Each point is reached from the start by the listed moves, each made once or not at all, plus a little noise. Say if it took an odd or an even number of moves. Then give how often each move was made.
In the rows, zero is written as 128.

Moves:
(1): [131  94 135 149]
(2): [ 99 165 105 114]
(3): [ 92 165 126 110]
Start: [114 123 129 124]
Points:
[ 47 197 104  93] => even (0, 1, 1)
[ 87 126 109 131] => even (1, 1, 0)
[ 87 162 106 109] => odd (0, 1, 0)
[113 123 129 127] => even (0, 0, 0)

Moves:
(1): [150 125 146 152 125 110 133 113 112 139 145 146 130]
(2): [ 94 126 113 132 145 133  94  86 162 140 116 100 104]
(3): [114 112 139 113 147 146 132 128 102 131 121 112 140]
(4): [140 122 120 135 128 134 116 134 118 127 149 128 121]
(5): [130 106 142 131 132 139 130 124 138 144 137 134 154]
(6): [158 141 127 123 155 136 115 121 133 122 116 116 120]
(7): [139  92 127 125 135 149  95 142 165 122 105 168 116]
(8): [121 129 133 129 132 125 127 137 149 140 117 120 113]
(9): [141  97 125 123 127 155 124 108 168 106 130 143  98]
(10): [128 142 147 132 114 134 124 110 158 151 135 141 118]
(11): [137 128 110 161 120 155 101 141 105 107 115 157 143]
Start: [123 136 135 136 117 129 132 132 116 145 135 133 128]
Points:
[180 138 171 197 128 161  93 109 147 181 131 179 138] => even (1, 0, 0, 0, 1, 1, 0, 1, 0, 1, 1)
[157 132 148 207 145 171  48  74 169 191 140 151 107] => even (1, 1, 0, 1, 1, 1, 0, 1, 0, 1, 1)
[126  58 137 188 152 202  66  79 145 156 143 149 106] => even (1, 1, 1, 1, 1, 0, 0, 1, 1, 0, 1)
[ 84 105 160 139 149 172  86  83 175 210 143  99 107] => even (0, 1, 1, 1, 1, 0, 0, 1, 0, 1, 0)
[135  56 146 152 174 248  22  76 243 157  76 172  82] => odd (0, 1, 1, 0, 1, 1, 1, 1, 1, 1, 1)

Moves:
(1): [136 117 142 133 123 105 134 139 125 122 127 133 118 133 111 134 135 142
 138 124 159 119 130 133 110 117]
(2): [118 140 142 138 118 129 135 130 121 125 135 128 114 122 129 133 125 137
 112 123 150 127 118 110 137 137]
(3): [117 128 120 143 126 139 125 135 134 139 121 124 127 132 130 126 143 128
 147 125 141 139 132 136 111 143]
(4): [133 110 120 107 125 122 146 131 129 120 132 131 134 127 131 121 135  94
 139 132 125 126 141 112  99 114]
(5): [152 143 126 113 141 144 135 119 106 130 124 118 147 126 125 138 133 117
 128 133 129 137 128 135 143 111]
(6): [127 114 129 126 118 122 141 149 142 131 134 133 113 134 102 119 105 101
 128 117 135 121 126 125 117 130]
(7): [121 133 131 142 130 134 137 137 141 135 124 139 134 124 126 131 140 141
 133 145 138 122 131 136 131 131]
(8): [129 128 118 133 123 122 115 134 152 128 108 119 127 122 126 112 124 122
 134 120 116 125 120 126 130 127]
(9): [139 137 135 115 124 123 123 120 129 113 129 137 126 136 112 131 141 122
 126 134 120 137 120 128 117 130]
(10): [171 111 133 138 133 111 139 123 133 130 127 135 120 138 104 141 122 113
 144 141 134 124 108 112 103 137]
(11): [132 127 126 135 131 127 111 130 137 121 130 144 117 131 117 153 118 146
 147 122 141 156 139 123 127 106]
(12): [148 125 156 134 140 134 116 131 131 133 129 135 129 111 131 125 122 127
 133 128 140 110 121 123 131 123]
(13): [130 135 106 123  97 143 106 110 119 126 126 123 144 109 123 117 116 128
 114 134 133 113  93 139 113 160]
(14): [135 129 131 126 125 124 130 126 130 127 136 133 130 128 123 136 128 129
 120 115 138 131 138 118 136 132]
(15): [147 128 143 119 147 130  93 141 125 119 117 120 163 105 110 125 114 145
 114 147 111 136 110 113 157 150]
(16): [118 125 111 133 128 125 139 135 134 121 134 119 115 135 130 128 134 108
 114 123 132 124 139 141 120 118]
(17): [144 130 135 138 144 131 123 143 130 127 109 137 129 133 119 134 127 120
 128 137 122 118 139 117 131 127]
(18): [120 139 130 135 122 140 158 123  97 121 153 135 140 129 146 148 127 120
 138 123 136 120 129 129 135 141]
(19): [156 146 123 126 108 141 142 151 106 128 143 129 108  99 152 131 119 119
 116 134 154 107 126 134 149 139]
(20): [122 133 127 115 138 140 147 114 118 118 154 126 144 151 127 134 135 122
 138 130 130 115 126 115 111 130]
(21): [129 126 134 105 157 113 100 129 121 129 111 146 145 136 124 142 139 124
 119 132 116 149 119 114 157 116]
(22): [113 132 125 120 125 116 134 114 123 110 132 133 120 138 131 123 120 124
 119 123 145 140 131 133 117 131]
(23): [142 133 131 110 127 125 122 133 128 133 127 125 142 123 137 134 122 114
 127 135 124 123 116 129 116 128]
(24): [139 130 128 130 133 119 153 139 123 129 142 155 125 141 127 131 134 129
 113 123 143 124 126 128 103 115]
Start: [114 120  94 110 105 139 158  98 123 153 141 109 131 131  86 128 124 102
 102 119 129 121 133 120 142 147]
Points:
[115 117 116  71 116  92 183 132 129  74 177 163 152 162  12 178 124  58
 103 109 201 148 131  57 122 137] => odd (1, 1, 0, 1, 0, 1, 1, 1, 1, 0, 1, 0, 0, 1, 1, 1, 0, 1, 0, 1, 1, 1, 0, 0)
[166 146 102  78 143 120  82 108 107 101  98 151 182 126   7 177 135 111
  73 165 168 163 103 124 159 135] => odd (1, 0, 0, 0, 1, 0, 1, 0, 1, 0, 1, 0, 1, 0, 1, 1, 1, 0, 0, 0, 1, 1, 0, 0)
[212 140 125  63  97 136  99 145 101 118 132 162 194  51  68 169 109  82
 117 164 181  99  64  94 149 162] => odd (1, 0, 0, 1, 0, 0, 1, 1, 1, 0, 1, 1, 1, 0, 1, 0, 0, 1, 1, 0, 1, 0, 1, 0)
